Every row gives one point. Each copy is the shape, with its points in the same order, stretched, turned, moved and blurred by noise. Is it also mirrored, or only turned?

Shape, 9 rows:
[[-0.51 -0.32 -0.78]
 [ 0.32 -1.11 -0.45]
 [ 4.63  0.68 -0.09]
 [ 0.58 -3.04  0.50]
 [-0.63 -0.14 -0.43]
 [-0.31  1.42  0.12]
 [-1.03  0.66  0.51]
 [ 1.56 -0.56 -0.25]
 [-0.78  0.60 -0.48]]
Copy 1, 9 rows:
[[ 0.48  1.27  0.59]
 [-0.13  1.36  1.78]
 [-0.98 -4.26  1.58]
 [-1.99  1.77  3.50]
 [ 0.41  1.28  0.45]
 [ 0.39 -0.48 -1.50]
 [-0.25  0.85 -1.11]
 [-0.57 -0.48  1.51]
 [ 0.60  0.70 -0.84]]
Copy 1 is: mirrored
Copy 2, 9 rows:
[[ 0.98 -1.51  0.13]
 [ 1.57 -0.62  0.67]
 [ 2.10  3.73 -1.25]
 [ 2.20 -0.16  2.51]
 [ 0.64 -1.50  0.12]
 [-0.41 -0.92 -0.63]
 [-0.58 -1.57  0.21]
 [ 1.75  0.62  0.10]
 [ 0.19 -1.61 -0.37]]
Copy 2 is: only turned
Copy 3:
[[-0.31 -0.68 -0.62]
 [ 0.20 -0.56 -0.05]
 [ 4.37  0.64 -2.04]
 [ 0.50 -0.51  1.74]
 [-0.87 -0.38 -0.54]
 [-0.87  0.39 -1.65]
 [-1.45  0.25 -0.60]
 [ 1.26 -0.27 -0.57]
 [-1.12 -0.40 -1.06]]
Copy 3 is: only turned
Copy 4:
[[-0.02  0.97  0.20]
 [-0.32  0.03  1.56]
 [-3.57 -3.17  1.80]
 [ 0.24 -1.08  4.00]
 [ 0.41  0.99 -0.05]
 [ 0.61  0.85 -1.89]
 [ 1.60  1.11 -1.31]
 [-1.30 -0.91  1.60]
 [ 0.44  1.33 -1.15]]
Copy 4 is: only turned

Shape:
[[ 1.30 -0.61 -0.36  0.07 -1.71 -0.55]
 [ 1.52 -2.77 -0.80 -0.64 -1.37 -1.01]
 [ 1.08  0.68 -0.60 -0.77 -1.00  1.50]
 [ 0.95  0.90 -0.46 -0.27 -0.28 -0.50]
 [ 0.64  0.07 -0.50  1.79 -1.60 -0.80]
 [ 1.27  0.13 -0.06  0.11 -0.44  4.48]
 [-2.61  0.38  3.36 -0.85  0.16  0.10]
 [-1.35  0.62 -0.94  0.18 -0.32 -0.40]
 [ 1.04  0.32 -0.98  2.24 -0.08 -0.91]
 [ 0.48 -0.06  0.09  0.23 -1.42 -0.81]]
Copy 1 (10 x 6):
[[ 0.18  1.14  0.72  1.82 -1.71 -0.42]
 [ 0.60  2.91  0.03  1.79 -3.89  0.54]
 [-2.19  1.25  0.10  1.16 -0.81 -0.51]
 [-0.62 -0.05  0.07  0.09 -1.15 -1.00]
 [ 0.80 -0.05  1.86  1.21 -0.15 -0.15]
 [-3.71  3.50  0.58  0.42  1.94  0.13]
 [ 2.15 -0.39 -2.99  1.33  2.68 -0.79]
 [-0.06 -0.74 -0.33  0.53 -0.16  1.24]
 [ 1.02  0.20  2.24 -0.64 -0.58  0.11]
 [ 0.79  0.43  0.59  1.56 -1.07 -0.63]]
Copy 1 is: mirrored
Copy 2, 10 rows:
[[ 1.37 -0.94 -2.02  1.01  1.50 -0.21]
 [ 1.58  0.75 -3.29 -0.43  1.79 -0.31]
 [ 1.03 -1.92  0.32  0.32  2.32 -0.52]
 [-0.75 -1.21 -0.53 -0.08  0.93 -0.03]
 [ 0.17 -0.43 -1.71  2.09  0.33 -1.07]
 [ 2.71 -3.49  1.96 -0.06  3.96 -2.60]
 [ 2.14  0.36  3.05 -0.94 -2.29  1.46]
 [-1.24  1.14  0.88  0.92  0.64 -0.54]
 [-1.59 -1.14 -1.69  1.21  0.70 -2.07]
 [ 0.96 -0.56 -1.59  1.18  0.12  0.14]]
Copy 2 is: mirrored
Copy 3, 10 rows:
[[ 0.25 -0.82  1.31 -0.70 -0.73 -0.34]
 [-0.91 -0.51  2.67 -0.13  1.77  1.66]
 [ 1.24  0.59  0.22  0.76 -1.53 -1.74]
 [ 1.01 -1.43 -0.05 -1.14 -0.92 -0.83]
 [-0.10 -1.67  0.72 -1.00 -1.62 -1.30]
 [ 0.69  2.65 -0.08  4.11 -2.36 -2.43]
 [-1.11  2.27 -2.13  0.11 -1.71 -0.98]
 [-0.20 -0.31 -0.35 -0.49 -0.39 -1.86]
 [ 0.00 -2.82  0.38 -0.98 -0.94 -0.91]
 [ 0.02 -0.88  0.48 -1.07 -1.04 -0.73]]
Copy 3 is: mirrored
